Each point is reached from the start by the listed moves, each made 0, 1 or 2 times, or once backwards (-1), plus a little noise. Is the number of moves made odd or even? Then give how often each move was made.

Moves:
(1): .27; .07; -.09
(2): -.05; .34; -.07
(3): .08; .06; .24
Start: .04; .03; .03
Points:
-.15; .75; .46 => odd (-1, 2, 2)
.32; .85; .07 => even (1, 2, 1)
.12; .71; -.42 => even (1, 2, -1)
-.41; .59; -.27 => even (-1, 2, -1)
.80; -.02; .45 => odd (2, -1, 2)

Moves:
(1): .10; -.05; .03; .05; .01; .04; -.04; -.04; .03; -.10; .10; .08; -.09; -.02
(2): .06; .19; -.01; .05; .01; -.07; -.09; -.03; -.13; -.01; -.04; .02; .05; -.02
(3): .04; -.05; .08; -.01; -.03; .00; -.06; .04; -.04; .01; -.02; -.05; -.04; .01
(4): -.12; -.01; .04; .18; .14; -.02; -.02; .02; .05; .03; .03; .05; -.03; .09
(5): -.02; .08; .04; -.09; .24; .00; -.01; .01; -.14; .05; -.10; .14; -.05; .11
(6): -.01; .02; .02; .01; -.08; .18; .00; -.04; -.02; .06; .07; -.03; -.06; .00
(7): .05; .12; .19; .04; -.02; .09; .20; -.15; .07; -.12; -.03; -.10; -.01; .05
(8): .05; .15; .07; .01; .01; .02; .09; .13; .05; .01; -.04; .05; -.11; -.09
(9): -.02; .02; .04; -.05; -.04; .03; -.04; -.10; .09; .04; .00; .06; -.01; -.03
(10): .15; -.06; .00; .07; -.01; .03; .11; .06; .01; .05; -.05; .20; .10; .06
(11): .01; -.05; .07; -.01; .08; .02; .00; .00; .07; .01; .21; .01; .07; -.09
Start: .16; .08; .00; -.05; -.02; -.04; -.03; -.04; -.11; -.04; .07; -.06; .00; -.04
Points:
.54; -.27; .19; -.21; -.25; .42; .04; -.31; .26; -.06; .52; .32; -.12; -.25 => odd (2, -1, 0, -1, 0, 1, 0, 0, 2, 1, 1)
.33; .59; .13; .64; -.04; -.21; .02; .39; -.22; -.02; -.19; .13; -.11; .03 => odd (0, 2, 1, 2, -1, 0, 0, 2, -1, 1, -1)
.50; .34; .94; .05; .54; .31; .45; -.17; .12; .06; .10; .57; -.01; .19 => even (0, 0, 2, 1, 2, 0, 2, 1, 2, 2, 2)
